Every row gives one point. The window is the flat piece filled in between its corners: a triangle in 3 columns, a solid with four corners in 4, and so on. A path goes straight from each point to the next, and from the last back to the first. List the points from which the path goes on through the window.

Window, 3 rows:
[[ 31 -17   4]
 [ 50  -9 -13]
 [ -5  19  26]]
Path:
(1): [ 60 -20  13]
(2): [ 22 -22 -20]
(3): [ 9 -2  6]
(4): [23 -1 18]
(5): [22  8 40]
(6): [ 1  0 13]
(7): [-2  3  4]
(8): [19 11 32]
Through the window after points: 3, 7

Window:
[[  0 -26  -2  15  31  -3]
 [ 17   2  11   5  60   0]
 [-21  19  -3  22 -43  -5]
 [ 39 -10 -20   1  35  -1]
 [ 11 -11  -8 -22   8  13]
 [-45  18 -32   8 -22  -4]]
Path:
(1): [-10  12 -13  18 -14  20]
(2): [-14   9 -11   9 -14 -16]
(3): [ 14  -3   3   0  25 -37]
(4): [ 13   9 -16  33  31  31]
(5): [ -9  12 -17  29 -21  31]
(6): [-19  18  -9  -4 -24 -32]
(7): [  9 -12  -4 -10  24 -35]
(8): [  6 -13  -7   5  33  20]
(9): [  2   9 -15  11   2  18]
(10): [  5   6  -7 -24   2 -36]
(11): [ 27 -29   8  -4  47 -23]
(12): [ 37 -22   1  15  45  33]
Through the window after points: 1

Window, 8 rows:
[[-19   4 -10 -22 -13  -6  -2 -12]
 [-20  -5 -27  12  17   1  -3  -3]
 [ 51   4   4 -20  33 -12  -8  -2]
 [-22  33   4 -21   0  -8 -11 -12]
 [-12  -2  23  -3  -4  -6 -11  -7]
 [  6  20  10 -20  -7  14 -11  -6]
 [-13  17  17  -8 -10  -4  14   1]
 [ -2  -8   3  60 -32 -33  -7  13]]
Path:
(1): [  3  -1   6  35 -18 -13   2 -30]
(2): [-12  17   5   1  -1  -4   6 -26]
(3): [-14  13   4 -18  -4  -5  -5  25]
(4): [-13   6  -4  -4   4  -8 -15  34]
(5): [-14  -6  -8  11   6   1   2 -36]
(6): [ -3   1   2   6  -8   0   7 -29]
(7): [ -7   1  -3   0  -8 -11 -19  32]
(8): [-11   6  -7 -13  -2 -12 -19  26]
(9): [ -5   9   0  -7  -7   0  -5 -27]
(10): [ 12  20   4   4  -3   2   6 -32]
(11): [ -6  11   0 -14  -3  -9 -19  23]
(12): [ -7   3   6  17 -17 -18 -14  30]
Through the window after points: 2, 4, 12

Window:
[[ -6  -5  -4  37   3 -53 -32  57   1]
 [ -9  19  23   2 -12  28  35  19  11]
 [  8 -14 -20  -7  50  43 -26 -54  22]
 [ 23 -38  13 -37 -19  11 -10  26   9]
 [-23 -20 -15  26 -19   4  15  16   1]
 [-43 -20 -40 -12  30  -2  29  24   8]
 [ -3 -31  49 -14   9   7 -60  23   3]
 [-45  43 -11  19 -11 -29  36 -41  12]
 [-16  26  -8  16 -18 -14 -58   6  11]]
Path:
(1): [-13   1   7  37 -21 -24 -24  32  59]
(2): [-10   4 -13  10  12 -31 -29  25 -37]
(3): [-20   4 -14   2   0  -1 -12   9 -33]
(4): [-20 -14 -10  20  -9   0  -5  12  39]
(5): [ -4 -25  11  -3 -11   4 -13  18  35]
(6): [ 10 -19   6 -22  -4   1 -13  25 -42]
(7): [ -6  -3  11  -3   5   1 -31   7 -34]
(8): [ -8  -5  10   0  -6   4 -15  12  47]
(9): [-20   7   9   3  -6  18  21  10  41]
(10): [ -2  11  10  -3   0  15  23  28 -48]
(11): [  1  10  10   6  -2   3 -28  -2 -34]
(12): [ -8  -5  24   7 -10 -14 -23   4  41]
(13): [-28 -10 -12  14  -2  -5   2  12  27]
(14): [-13  -9 -26   2   7   1  17  17 -45]
(15): [  8  -9   1  -8  11  24 -28  16 -15]
(16): [ -5 -21   9   3  -1  17 -21  23  38]
Through the window after points: 1, 3, 5, 7, 9, 13

Window:
[[ 22  21 -19 -43 -23 -28   7   5 -14  -8 -18]
 [ 22   1 -16  37  -6  46 -11  18  37 -13  14]
 [ -4  14  12 -15 -11   8  -2   4 -10  20   2]
 [  3   9  25   5  21  13  39  -2  -9 -14  10]
 [-18  -5 -27 -34   7 -22   6 -10  22 -24 -20]
 [ 12  23 -25  -2  -2 -21  -9  15  24  10 -19]
 [ -7   4  22  -1  22 -34 -18 -38  -8  -8 -20]
 [ -4  23 -27  21 -18   6  -3  15   9 -15  -4]
 [-14 -47  -8   4  31 -23 -23 -18 -15  16 -19]
 [ -5 -19  29  -1  10 -11  -2  15  -7  -8  -2]
 [ 10  -7  23  -3 -26  -8  39   5   4   1   8]]
Path:
(1): [  5 -13 -12  -6  19 -32 -22 -16 -14  11  31]
(2): [ 10   6  -1 -15  -9 -20   7   5  -5  -1   6]
(3): [  9   1   1 -14 -16  -6  14   3  -1  -9 -22]
(4): [  7   0  16  -3 -20   9  26   1   5  -5 -46]
(5): [  8   2   0  -8 -10 -20  10   6   0   0  27]
(6): [ -7 -11 -17  -8  12 -25 -24  -7   6   2  15]
(7): [ -3 -18  -4   0  -4  -6  -6  -6   1  -2 -60]
(8): [ -3  -7   8  -6  -5  -6   8  -3  -7  -4 -40]
(9): [-11  -1  -3 -23  17 -30  -6  -4   6  -5  21]
(10): [  8  -6   1   7  10 -13   3   1   8 -10  27]
(11): [-14  -4  20  11  -1  18  10   1   6   4 -41]
(12): [  1  -4   5  -2  -3   9   7  11  11 -11 -42]
(13): [-1 -5 -1 -2  5 -5 -3  4  9 -9  9]
(14): [ 6  5  2  5  1 -4  5  6  8 -5 20]
(15): [  2   2   9   3   2  15   5   5   1  -2 -13]
(16): [-10 -21   6   4  13  -6   1  -5  -1   1 -32]
Through the window after points: 2, 4, 12, 14, 16

Window:
[[-23   8  30  14   1 -17 -32 -16   8 -12  12 -24]
 [ 22   3 -26   8  38   2  11   1 -24 -14   2   4]
 [  2 -46  -3  10  19  -6  19 -36 -19 -17 -19  17]
 [ -6  15  14  16 -19   7 -13   5  16 -12 -14 -32]
 [ 34  13 -20   7  15  16  23 -33   8 -16  10  -3]
 [-10  -5  60  10 -22  -4 -28  21 -11  -4  31 -18]
 [  1  19  12  -5 -33 -29 -12 -26  -4  -4 -13 -22]
 [  2 -11  25  -6 -16   4 -53   1  -3   3  13 -22]
 [  9  -5   8   8 -21 -24 -28  14  20 -12  21 -15]
 [ 26  30   9  23  -1 -13   0 -19  27  23 -15 -24]
 [ -6 -18 -21  35   9  12   7 -16 -30  -4  17   6]
 [ -7  19  -3 -21 -16 -13   0  -2  28  18   7 -38]]
Path:
(1): [ -1  12  -7   2   5  -3  -5 -11   4   0   3  26]
(2): [ 17 -22   6  21   0  -9   1 -21 -10  -7  17 -47]
(3): [  6  -7  11   2  -1 -20  -1 -17 -16 -11   7 -55]
(4): [ -6  25  12   3 -15  10  -8  -9  18  15 -12  20]
(5): [  4  19  -1   7  -2  -6 -11 -20  12   3  -6  19]
(6): [  9  -3  -3  11  -1 -10  -7 -15   3  -7   1 -31]
(7): [  6  -8  15   4  -6 -11 -13  -5  -3  -5  13 -28]
(8): [ -2   5  10   8  -8  -3 -20   2   7   3   9  23]
(9): [ -9  11  14  12  -9   3 -24   9  10   4  -6  24]
(10): [ 13  -8   5   8   4  -5  -7 -14  -2  -7  16 -37]
(11): [  2   6   5  -6  -9 -17  -3   0  11   4   9 -42]
(12): [ -9  19   4  -8 -21   3 -17  -6  27  12   8   9]
(13): [-21   8  14   5  -3  -5 -28   3   7   0  -2   0]
(14): [ 12 -20  19  20  -3 -16 -16  -4 -26 -12  22 -43]
(15): [ 17 -10  -9   9  -5 -10 -14 -12   0  -9   5 -44]
(16): [ -3  16   4   3  -8 -10  -6 -15   8  -2  -1   7]
Through the window after points: 11

Window:
[[ -2 -12 -42 -24  26 -18   9   2  -8  11 -24  21 -20   8]
 [ 44  30 -19  30 -14  53  51   2  25   8  -9  11  -6  -8]
 [ -8  30  -2 -41  -6   9  -7  25  12   5   2 -11  13   3]
 [-60  -7 -17  27 -37   5  -4  11 -29 -49 -32 -18  24  25]
 [  0  32  -2 -32  28  -9   5  -4 -15   4  31  19  -4   1]
 [-44  -3  11 -11  14   1  -4 -10 -15  12  10  -5  38 -15]
 [ 11  -3  16  11  12 -19  -7  23  -6  -5 -30 -29  -7 -14]
 [ 36 -37  28   4  15  16 -16  -8 -28  18  15  22  37 -25]
 [  6  28 -22 -12  -1  42  10 -10   8   3   8 -15 -35  -7]
 [-13  30 -24  13  -4 -33   0 -36  16  17  32   7 -12  44]
 [-24  -1  19  14  13  34  27  -6  29 -13   8 -26  23  29]
 [-12 -11  10   0 -22  19  23  14 -13   6   5 -15  -6  -4]
 [-19  -2 -18 -13   5   0  -2  21 -20   8  32 -33  17  -4]
 [-17 -36  -4   3  13  27  16  25  26  -3  25  -5  -6 -32]]
Path:
(1): [ 20   6 -23 -27 -17  -2  32 -32  21 -16   2  -8   3  -4]
(2): [ 2 22  0 32 17 40  2 30  2 20  0  9  4  3]
(3): [-36  18  -4  14  17   5  -2  19  -8  37  -8  16 -13   9]
(4): [ -5  13  -9 -14   3   7  15  -2   3 -11  11 -16   1  -2]
(5): [  1 -15 -12 -21 -14   3   7 -20 -17 -31  -9 -26  16 -17]
(6): [-21   7  -4  12  17   9  -3  21  -4  25   2  22   2  15]
(7): [-13  16   1  12  13  17  -7  16   0  14  -2   1 -10  15]
(8): [ -1  -8 -33 -26   2 -17  21 -31   4  -7  20  -4  21 -12]
(9): [ 19 -11 -32 -26  -2 -13  32  -5  10 -13  12  -7  10  -5]
(10): [-22  32   5  11  24  26 -12  13 -19  28  -4  16 -16   7]
(11): [-11  13  -1   6   2  37  -7   8   8  13  10   4  -5  23]
(12): [ 10   0 -15 -13  -1   4  31 -13  -4  -5  10  -8   9 -26]
Through the window after points: 5, 9

Window:
[[ -3  20 -21  26   4 -32 -30 -18  26  47  16  20  23  13]
 [  0   8 -25  10   8 -30  19 -10  -7   4 -21 -43 -29 -27]
 [  3  10 -20 -28   4 -46 -10  25   2 -25  36  12 -19  -3]
 [ 29   1  10  19 -17  19  31   7 -20 -21  37  38 -19  -3]
 [-14  17   9  -4 -44 -12   4  -8  19  -3  -8  15  35  30]
 [ 15  -4 -12 -12   5 -23  15 -46 -16  13 -16 -33   2 -36]
 [ 19 -33 -10   5  10  29   1  -2  -7  10   3  -9 -49   5]
 [ 32   7 -29  -1   8  29 -27  27  -7 -19  50 -33 -36 -12]
 [-22   3 -15   9  22  -7  27 -34  -7  -5  -3  -7   6 -28]
 [  4 -19  10  24   0   7  -4  -3  -8  11  16 -48  -1  41]
 [-28  13 -11 -12 -11 -31  19  24 -11  42  22  60   6 -17]
 [ 24   5  15  -3  34 -13 -15  15   2  18 -28 -19   3  11]
 [ -9  49 -11 -29   8 -29  49 -40 -29 -17  -2  -2  -9 -12]
 [ 12  12   5   9  26  -8   5  -9  38  44  28  -2  -2 -11]]
Path:
(1): [  4  20 -30  -4  16 -18  28  -7  -9  -7   0   0 -10  -9]
(2): [ 31 -14 -25   8  16 -33  51  10  20  23  17  -2   0  -5]
(3): [-19  11  -5  -8  -4 -10   1  -7 -17  17   6  19  -5 -16]
(4): [  4  15  -8  -1   3 -18  -5 -13 -14   9  11  -4 -17 -23]
(5): [  9 -16 -25  -1   7  14  23  -1  14   4  12 -14  21   7]
(6): [ 15   4 -25  -6   5 -23   3   3   8  -1  19   3   3   4]
(7): [-18  32  36   9 -19  -8 -27  -1  -4  31  15   1 -32   0]
(8): [ -4  14   1  -9  -2 -23   9 -17 -10   1   5 -20 -17 -14]
Through the window after points: 2, 4, 8
